Each row of a before or after table is a point. The points were changed in one or more steps. Then noise was added and the rows were shuffled. The steps act on columns, c1 being the first. Write out the steps. A step turns or swaps two columns, mirrors them in a line or flattens them onto one, adds a multiple of one to another, or multiplies or shifts one. Angles are multiples of 10 degrees, from the lower column toward the higher: turns from -170 to 170, lines from 10 to 170 but not 90. Use the fewest steps. Two steps may share a column if one is a turn and the other turns, adds or multiplies; they go together, in the order done. Otherwise the lowest column goes first.

Before (10 x 2):
[[-0.8 -4.6]
 [-5.2  1.7]
 [ 3.2 -2.6]
 [-6.8  1.6]
 [ 5.9  7.0]
 [ 2.8 -0.5]
 [ 2.4  3.3]
 [-5.2  3.7]
 [-5.4  7.5]
 [ 1.6 -0.3]]
After (10 x 2):
[[ 1.4  5.7]
 [-5.2  8.0]
 [ 3.3  3.4]
 [ 2.3  9.0]
 [-6.6  7.3]
 [-5.2 12.9]
 [-0.4  1.1]
 [-4.9  9.4]
 [ 2.8  5.6]
 [ 5.5 12.6]]
Steps: shift c2 by 6.0

Before (9 x 8):
[[ -0.6   4.9   1.7  -0.7   1.4   2.8   2.3  -3.7]
 [  7.7  -1.7   3.2  -2.8   3.0   0.7  -5.0  -4.4]
 [ -2.1   4.6   1.2   4.0   4.8   7.9  -1.7   1.5]
 [ -2.9  -3.0   1.4   2.9  -2.8   0.9  -2.4  -1.1]
 [ -2.2   8.6   0.6  -6.5   4.8  -0.6   3.9   6.5]
 [  9.4  -3.3 -13.5  -2.5  -1.4   0.8   6.2   2.4]
 [ -1.7  -1.4  -3.7  -8.4   5.5  -3.2  -0.9  -2.0]
 [  2.5   1.9   6.4   5.4   4.5  -2.5  -1.5  -3.5]
 [ -0.9   7.3  -4.7   3.4  -1.7   1.6  -0.5   1.2]]
After (9 x 8):
[[  8.1   3.4 -13.4   2.9   4.2  -0.9   6.3   2.6]
 [  7.7   3.5   2.8   1.2  -0.3   2.9  -3.9  -4.6]
 [  0.0   8.4  -3.7  -0.5  -6.0  -2.4  -2.1  -2.4]
 [  3.5  -5.3   6.4  -1.0  -3.6  -2.4  -2.0  -3.1]
 [ -1.1  -4.6  -4.5  -6.3   1.7   2.1   0.0   1.0]
 [ -3.6  -2.5   0.9   3.3   1.4   1.9  -2.3  -1.0]
 [ -0.8   4.8   0.2  -9.5  -4.8  -1.4   3.6   6.7]
 [ -0.9  -4.4   1.5  -3.9  -5.8   8.2   0.9   1.9]
 [ -0.3  -0.1   1.4  -4.9  -1.7   2.4   2.7  -3.7]]
Steps: mirror c1 and c5 in the line at 10 degrees; mirror c2 and c4 in the line at 130 degrees; turn c6 and c7 by 20 degrees
